Every row gives one point. Two turns around zero, p and q, are shown by what they do to some points. Write where each new point lands after one turn and then the other. Backwards means that the second turn is done in reverse. Each puzzle has new turns, and all numbers are rounded.
(in the rows, 128 means zero)

Turn p:
[118  87] => [116  87]
[93 93] => [92 94]
[139 180] => [141 180]
[135 158] => [136 158]
[155 122] => [155 121]
Turn q:
[119 146] => [124 148]
[166 168] => [175 156]
[126 122] => [124 123]
[101  76] => [88 85]
Where do these land?
q, then p: [128 133] => [130 133]
p, then q: [149 107] => [142 102]
p, then q: [ 57 160] => [ 70 180]
p, then q backwards: [149 107] => [153 112]
q, then p: [156 134] => [157 125]

Turn p:
[135 183  99] => [130 190 123]
[147  73 169] => [151  61 120]
[114 144 139] => [132 137 150]
[115 111 105] => [ 98 123 119]
Turn q:
[148  92 126] => [156 101 140]
[156 114  65] => [162  96  76]
[130 161 179] => [119 179 160]
[ 82 129 125] => [ 83 116 127]
[124 145 145] => [119 149 136]
Where do these land?
p, then q: [149 160 140] => [153 157 117]
q, then p: [105  47 140] => [135  44 135]
p, then q: [117 154 136] => [128 155 138]
q, then p: [137 136 144] => [144 138 135]
p, then q: [ 95 133 134] => [111 138 156]
p, then q backwards: [165 138  74] => [130 184  92]

Turn p:
[105 150 162 123 130 138] => [113 155 163 117 126 132]
[125 146 121 141 117  97] => [135 140 124 140 130  92]
[ 91  74 100  77 159 130] => [ 90 110  77  68 143 149]
[110  92 103  95 171 171] => [105 123  89  94 138 189]
[101 120 135 103 162 154] => [106 144 125  95 140 165]
[185 165 153 157 130  83] => [195 130 162 153 150  90]
[112  94  94 166 123 138] => [ 96 110  93 166 138 134]
[165 176 115 149  80 116] => [170 137 138 170  86  94]
[156 136 170 142  80 126] => [141 104 181 149 102 108]
Turn q:
[111 143 132 164 102 143] => [114 119 138 170 107 139]
[139 111 147 122 151 109] => [141 123 149 104 148 119]
[183 139 166  73 132  92] => [163 174 156  60 115 124]
[125 101 108 164 117 109] => [134  92 129 148 121  94]
[153 174 110  65 122 101] => [121 193 105  82 105 112]
[134 126 121 183 145 137] => [140 117 141 177 149 114]
[ 85 139 139 149 137 127] => [ 88 116 146 147 140 134]
[ 70  99  92  77  94 203] => [ 97  90  41 120 116 196]
[152 120 137 155 153 131] => [156 128 147 145 153 120]
Where do these land?
p, then q backwards: [134 117  92 112 155 182] => [119 128 132  93 108 188]
p, then q: [102 139 128 149 148 146] => [104 143 131 155 143 141]
p, then q: [171 194  89  95 107 138] => [173 170 114 143  58 115]
p, then q: [127 127 183 125  87 113] => [122 104 180  93 111 139]
q, then p: [ 90 114 103 105 147 100] => [102 136  93  89 143 113]
p, then q: [161 154 101  98 179 140] => [169 180  88 134 132 138]
q, then p backwards: [145 112 151 164 111 148] => [173 131 140 147 115 148]
q, then p: [ 97  74 160 158 135 118] => [ 98  78 144 108 166 148]
q, then p: [125 119 145 146  84  66] => [107  90 164 109 115  75]

Turn p:
[127 109 154 112 146 154  84 134] => [112 143 157 117 153 151  87 121]
[122 149 123 156  96 109 125 105] => [112 113 111 146  85 129 138 116]
[161  91 138 138 133 148 141 141] => [157 144 156 153 153 139 137 121]
[129 165 126 137 117 104 159  78] => [123 129  85 126  94 102 153  93]
[128 117 158 115 163 169 132 174] => [116 165 158 125 184 130 126 155]
[136 175 102 153  95 100 136 123] => [126 118  90 154  76 110 138 142]
[105 140  93 150  99 140 156 103] => [122 103  84 140 116 149 166 124]
[144  93 140  64 148 152 105 164] => [159 159 163  88 166 150  91 152]
[131 106 118 114 180 127 100 143] => [137 113 145 117 171 113  87 133]
[ 97 135 128 142 104  77 140 115] => [114  94 130 114  83 109 154 123]
Turn q:
[126 136 157 158 108 156  91 122] => [136 150 160 160  97 153 112 126]
[121 127 139 149  74 143 131 117] => [118 125 125 170  89 140 143 119]
[128 143 138 158  88 116 100 153] => [122 123 150 160  89 120 118 162]
[159 129  85  89 156 117 124 108] => [156 130  90  93 147  96 106 111]
[153 102 147 152 115 128 124 135] => [159 119 134 151 121 146 141 147]
[112 119 148 166 103 107 103 106] => [126 109 149 184 124 136 109 127]
[139 133  77 132 172 130 148 123] => [124 133  81  94 158 136 103 138]
[ 88 113 128  66 164 136 159 158] => [101 112 145  56 152 122 163 105]
[127 151 133  83 173 119 173 131] => [111 152 119  86 176 102 157 120]
Where do these land?
q, then p: [125 140 120 119 142  64 127 111] => [129  87 156 124 136  85 106 121]
q, then p: [115 146 146 111  31 124 147 122] => [121  90 128 147  72 134 204 114]
q, then p backwards: [109 127 153 109 146 149 147 133] => [108 109 160 119 126 143 146 120]
p, then q backwards: [159  59 103 139 106 129 109 140] => [139  69 163 157 131 130  86 121]
q, then p: [173 123 104 129 149 129 144 148] => [167 136 114 127 139 118 113 166]
q, then p: [115 156 106 122 130 153  68 124] => [104 139 130 116  82 154  83 122]
p, then q backwards: [112 148 189 141 149 139 121 115] => [ 82 176 141 110 134 135 139 114]
p, then q: [128  97 115 140 150 141 150 105] => [147 133 106 126 167 148 127 116]
p, then q: [117 154 116 141 150 124 140 153] => [111 101 131 115 143 122 123 158]
